Every row gives one point. Two turns around zero, p and q, are shown by what they do to some points. Where does a point land after both, in the order given? Backwards means that the second turn is done in reverse. Each puzzle has new turns, and all numbers are rounded.

Turn p:
[-42  24] => [-36 -32]
[  1 -14] => [14 -4]
[42 -9] => [22 37]
Turn q:
[34 33] => [ 32 -35]
[-24 -19] => [-18  25]
[ 6 26] => [26 -7]
[-17 -41] => [-40  19]
Where do these land?
p, then q backwards: [-29   0] => [28 -8]
p, then q backwards: [-37 -13] => [39  2]
p, then q: [-5 20] => [ 2 20]
p, then q: [53 22] => [57  2]
p, then q backwards: [ 17 -30] => [-8 34]

Turn p:
[ 21 -10 -28  -2] => [ 17 -30  -4  12]
[ 35  31  -7 -17] => [ 31 -12 -26 -27]
[  7  -5  41 -16] => [ -8   9  22 -37]
[11 11 -8 60] => [41 29  7 36]
[-76 -22  -6  -9] => [-73  12  -2  31]
[  1  -5   8 -16] => [ -9  -7   4 -14]
Turn q:
[ 14  20  33 -26] => [ 18  14 -38 -20]
[28 -1 21 37] => [ -2  40  22 -22]
[-54   2  -4 -41] => [  4 -62 -27   1]
[-10  -4 -53  24] => [-35 -10  29  37]
[ 22 -17   2   7] => [15 19 15  5]
Where do these land?
p, then q backwards: [ -8 -30   6  16] => [  1 -17 -23  20]
p, then q: [  3 -29   8 -29] => [ 29 -27   5 -13]
p, then q backwards: [ 23  48 -41   0] => [  7   9  19 -63]
p, then q: [14 34 41 33] => [-13  36 -52   0]
p, then q: [-32 -22 -14 -20] => [ -8 -37  23 -12]

Turn p:
[ 19  24 -51 -15   8  14] => [ 47 -16 -27  -8  24  11]
[  6 -21  20   7  -5 -41] => [-29  -4  24  10  12 -31]
[-26  17   5   3  63  34] => [-17  40 -39 -13  12  49]
[19 10  0 25 16 18] => [  9  11  16 -16  15  27]
[-14 -35  21  16 -27 -14] => [-26  -9  30  27 -22 -11]
[-17   3 -18 -10 -10   3] => [ 14  -4 -17  16 -10  -2]
[  8  -1  -3 -27  12  26] => [  0 -16 -25 -22  -6  15]
[  5   3  27   2 -56 -39] => [  2  -2  38   6 -25 -57]
Turn q:
[ 5  1  4 17 14 17] => [ -1 -10 -20  10  14   3]
[ 14  34 -51  17   7 -16] => [-52  -8  16  37 -11  -3]
[ 15  -4  23 -35 -43  19] => [ 32  39  28 -12  24  12]
[-57  16  21  13  17   0] => [ 28 -29 -22   5 -41  23]
[ -7  37  10   5  28 -15] => [ -2 -45  12  12  -9  13]
[ 19 -54  -3   8 -22 -16] => [  0  31 -10 -22   8 -50]
[ 11 -30  -4 -25  -1  10] => [ -6  22  -4 -31  15   1]
Where do these land?
p, then q: [  5  -7  -8  13 -30  19] => [ 22  15  -2   2  25 -15]
p, then q: [-75  -3 -19  21   4 -30] => [-10 -23 -17  75 -22 -19]
p, then q: [20 -4 55 24 12 -4] => [ 42 -16  15 -17 -19  36]
q, then p: [ -3 -18 -18 -76 -42 -19] => [  4  30 -25 -58 -47 -37]
q, then p backwards: [  0  -3  -3  30 -10  17] => [-26   5 -19  -5   5 -13]
p, then q backwards: [  7  26   7 -11  22  11] => [ -5 -30   4 -17   3  16]
q, then p: [ 4  4 14 17 28 14] => [ -7 -20  -4  16  17  22]
p, then q: [ 17  13 -19   0 -11 -10] => [ -9 -12   7 -12  18 -17]
p, then q backwards: [ 24  -8 -10 -17  25   1] => [15 -9 11 -5 32 12]
